Rows are points. The last column is the point's height on a tilted bowl or saddle (a function of degree 2), plus a little noise. Count its main directions that bend up, bend down and stay straight.

Points (11 x 3):
[[-34, -53, 24],
[39, -1, 45],
[2, 47, 50],
[-10, 5, 17],
[-42, -13, 17],
[39, -18, 39],
[-35, -15, 14],
[17, 1, 27],
[-14, 11, 19],
[29, -44, 30],
[-81, 1, 47]]
Directions: 2 up, 0 down, 0 straight

Points:
[[-49, -19, 29, 12],
[-15, 1, -52, 20],
[-11, -41, -30, 49],
[7, -41, 15, 17],
[41, 35, -26, -40],
[65, -10, -14, -26],
[29, 19, -31, -24],
[78, -13, -36, -35],
[-30, 8, -10, 2],
[-44, 66, 2, -63],
[3, 1, -27, 5],
[24, 40, 14, -24],
[7, 63, 23, -34],
[25, 31, 0, -26],
[-11, -49, -15, 46],
[29, 30, -20, -31]]
Directions: 1 up, 2 down, 0 straight

Points:
[[16, -19, 59, 33],
[69, -63, 12, -1],
[-76, 46, 11, 41],
[-16, 6, -16, 34],
[21, -10, -55, 43],
[51, -35, 12, 14],
[51, 4, 21, 28],
[-41, 22, -51, 58],
[0, -29, -11, 20],
[13, -11, -3, 25],
[-15, 16, -2, 33],
[-23, 3, -2, 31],
[45, 4, -23, 25],
[-41, -45, 9, 5],
[-12, 24, 35, 36],
[6, 25, 47, 40]]
Directions: 1 up, 1 down, 1 straight

Points (21 x 5):
[[17, -30, 45, -19, 22],
[60, -38, -25, -43, -42],
[8, -27, 40, -26, 20],
[-65, -11, -38, 11, 65],
[2, -1, -8, 52, 44],
[-2, -16, 26, -5, 13],
[37, -41, 9, -19, -15],
[7, -13, 16, -12, -5],
[52, -9, 71, -15, 43],
[-8, 66, 1, -22, -2],
[-1, -3, -79, -8, 58],
[37, -79, 51, 12, 56],
[-77, -8, -11, -25, 44],
[32, -6, 33, -25, -12],
[37, -15, 28, -29, -20],
[-9, 27, 18, -33, -15],
[-6, -30, 23, 34, 33],
[14, -39, -18, -31, -4],
[41, -10, 27, 5, -4],
[-42, -13, 5, -62, 19],
[-8, 7, 39, -10, 21]]
Directions: 2 up, 0 down, 2 straight

Points, 48 rows:
[[12, -65, 18, 8, 42, 27, 49],
[-94, 6, 4, 47, -26, 2, 66],
[68, -2, -17, -24, 14, 7, 33],
[10, -25, -41, 40, -104, 83, 47],
[12, 11, 0, -32, 3, -15, -5],
[-18, -47, -68, 6, -49, 51, 56],
[-10, 40, 10, 35, 31, 11, 10],
[4, 33, 20, 22, 10, 9, 3],
[-43, 3, 74, 21, 11, -10, 39],
[29, -12, -13, 11, -36, -16, 29],
[-58, -26, 20, -1, 54, -20, 36],
[-10, 17, -55, -50, 3, 24, 19],
[-33, 12, 0, -18, -5, -22, 2],
[14, 11, 52, -11, 30, -12, 6],
[13, 10, 38, 14, -18, 23, 5],
[18, 28, -23, 51, 21, 7, 20],
[-4, 7, 20, 33, -22, 12, 9],
[-36, 6, 20, 69, -2, -37, 56],
[-14, 35, 19, 13, 13, -5, 1],
[4, -2, -17, 22, 34, 23, 6],
[14, 16, 37, 12, -26, -27, 19],
[-13, -16, -28, -3, 1, 41, 5],
[-4, 0, 25, -46, 7, -26, -5],
[-25, 74, -22, 5, 23, 17, 15],
[59, 24, 42, 62, 0, 30, 51],
[-41, -41, -35, -21, -34, 19, 43],
[51, -33, 16, -17, -3, 7, 30],
[21, 1, -44, 10, -41, -12, 35],
[-9, 24, 8, -1, -34, -4, 5],
[-38, -18, -78, 86, 0, 71, 47],
[36, 78, 29, -4, -60, 28, 47],
[-15, 15, -35, 26, 6, -31, 24],
[-31, -27, 10, -12, 27, 26, 13],
[-50, -12, -60, 33, -10, 10, 44],
[9, -19, 32, 9, -62, -10, 41],
[-12, -35, 14, 18, 19, -23, 24],
[5, -29, -73, -39, 20, -46, 66],
[-20, 59, 13, 5, -35, 38, 3],
[52, 7, -42, -30, -59, 2, 56],
[46, -10, 22, 18, 12, 31, 20],
[5, -9, 86, 4, -25, 1, 41],
[-13, 48, -3, -63, -28, 12, 3],
[-29, 63, -10, -22, 1, -51, 22],
[-20, 7, -13, -75, -2, -25, 8],
[-27, 34, 44, -23, 17, -21, -2],
[23, 37, 4, -31, -21, 35, -1],
[14, 24, 6, -13, 70, -11, 12],
[51, -13, 16, 0, -57, -20, 50]]
Directions: 5 up, 0 down, 1 straight

Points:
[[14, 52, 18, 25, 12, -4, 24, -51, 21],
[-35, -6, 0, -5, -6, -17, -41, 33, 15],
[-14, 58, -29, -36, 34, 0, 55, -36, 12],
[-10, -33, -6, 29, -20, -1, 8, -16, 17],
[55, -75, -6, 25, -31, 10, -20, 17, 35],
[7, 22, 20, -23, -21, 61, -14, 15, 10],
[-37, -35, -2, 14, 1, -21, -21, 34, 24],
[15, -63, 18, 7, -29, 8, 27, -25, 29],
[2, -84, -19, 49, 16, -11, 28, 16, 49],
[-14, 48, 15, -6, -21, 40, -31, 14, 10],
[45, -19, 5, 25, 43, 7, 22, 48, 32],
[-40, -5, 35, 17, -32, -13, 64, -9, 45],
[-51, 3, 1, 41, 5, -8, 0, 11, 28],
[-57, 4, -21, 16, -33, 42, 4, 50, 46],
[48, -12, 33, -10, -37, 49, -2, 17, 28],
[46, 42, -48, 26, -2, -21, -55, 25, 31],
[-37, -4, -19, 1, -56, -20, 54, 14, 48],
[-18, 33, 11, 0, -16, 24, 18, -42, 5],
[108, 76, -9, 11, -31, 15, 0, -27, 67],
[-69, 39, -24, 8, 19, 30, 21, -45, 37],
[-19, 30, 1, -34, -31, 8, 9, -12, 0],
[6, -23, -6, 5, -46, -18, 11, 8, 20],
[46, -15, -12, 23, 8, -82, -31, 30, 20],
[48, 53, -32, 30, 33, 23, 6, -16, 33],
[-18, 23, 17, 9, 8, -10, 20, 42, 19],
[44, 30, -16, -34, -31, 62, -28, -9, 13],
[32, 40, -2, -35, 22, -50, 58, 16, 21],
[34, -8, 12, -43, -25, 18, -56, -7, 4],
[30, 2, 18, 29, -1, 2, 15, 11, 14],
[-95, 8, -10, 21, -16, -16, -11, 56, 68],
[7, 29, -5, -33, 38, -29, 24, -19, 8],
[-27, 50, -23, 16, -2, -20, -36, 54, 27],
[83, 7, 57, -43, 13, 13, 12, -39, 24],
[37, -11, 1, 41, 52, 1, 57, 8, 40],
[-6, -3, -8, -2, 46, 65, 14, 9, 16],
[16, 47, 51, 27, -1, -43, 33, -31, 30],
[-13, -29, -13, 28, -29, 20, -23, 55, 32],
[-39, 19, -51, -2, -13, 26, 18, 42, 33],
[-56, -5, 15, 37, 46, -23, 11, 41, 50],
[44, 64, -69, 26, -14, -28, 40, -10, 56],
[-76, 33, -18, 15, -3, -15, 24, -26, 43],
[27, -35, -40, 30, -18, -52, -3, 0, 27],
[-54, -12, 14, 12, -94, 61, 46, -30, 75],
[65, 37, -18, 9, -1, -21, -22, -50, 23],
[40, -42, 27, -13, -52, 43, 23, 0, 40],
[-48, -4, 25, 31, -7, -1, -34, 36, 28],
[-10, 6, 18, -25, 37, -20, 40, -39, 14],
[19, 28, -27, 7, -25, -49, -24, -21, 9],
[-67, -22, 9, 32, 15, -45, -67, -26, 38],
[46, -27, -12, -3, 24, 32, 8, -36, 11],
[16, -48, 17, -19, -26, -23, -16, -60, 11],
[36, -3, -15, 29, 13, 56, -29, -40, 19],
[-76, 26, 18, 17, 59, -14, 64, 14, 68],
[10, -26, -2, -25, -43, 55, 22, -1, 24],
[-45, 22, 44, -26, -3, 37, 6, -2, 18],
[-27, 23, -13, -5, -9, -46, 27, -18, 19],
[30, -11, 4, 44, 10, -16, -16, -3, 11],
[-14, -33, 32, -14, -8, 12, -54, 42, 22],
[-30, -4, -28, 25, 64, 58, -4, -25, 37],
[-54, 36, -3, -4, 13, -31, -2, 41, 32],
[24, -29, -25, -49, -4, -20, 28, 12, 20],
[2, -14, 43, -18, 34, -10, 5, -30, 9],
[42, 13, -75, -34, -21, -15, -17, 42, 32],
[39, -15, 11, 21, -50, -9, -29, 32, 21],
[-15, 21, -63, -21, -4, -17, -19, 36, 23],
[-17, -46, 7, 48, -36, 5, 3, -26, 29],
[58, 69, -27, 7, -14, 48, 15, -23, 28],
[-76, -16, -3, -66, -6, 23, -49, 36, 61],
[38, 29, 6, -10, -21, -19, 31, -72, 16],
[8, -51, 12, -51, -21, 28, 20, -19, 23],
[-28, 10, 20, 28, -11, 18, -28, -10, 12],
[7, -42, 25, -18, 7, -98, -24, 17, 25],
[-47, -41, 68, -35, -43, -34, 0, -5, 54],
[-21, 34, -5, -10, -80, -26, 42, 8, 35],
[8, -10, -4, -41, 17, -37, 12, -40, 8],
[-52, -5, -47, 46, -23, -37, -2, -11, 47]]
Directions: 7 up, 0 down, 1 straight
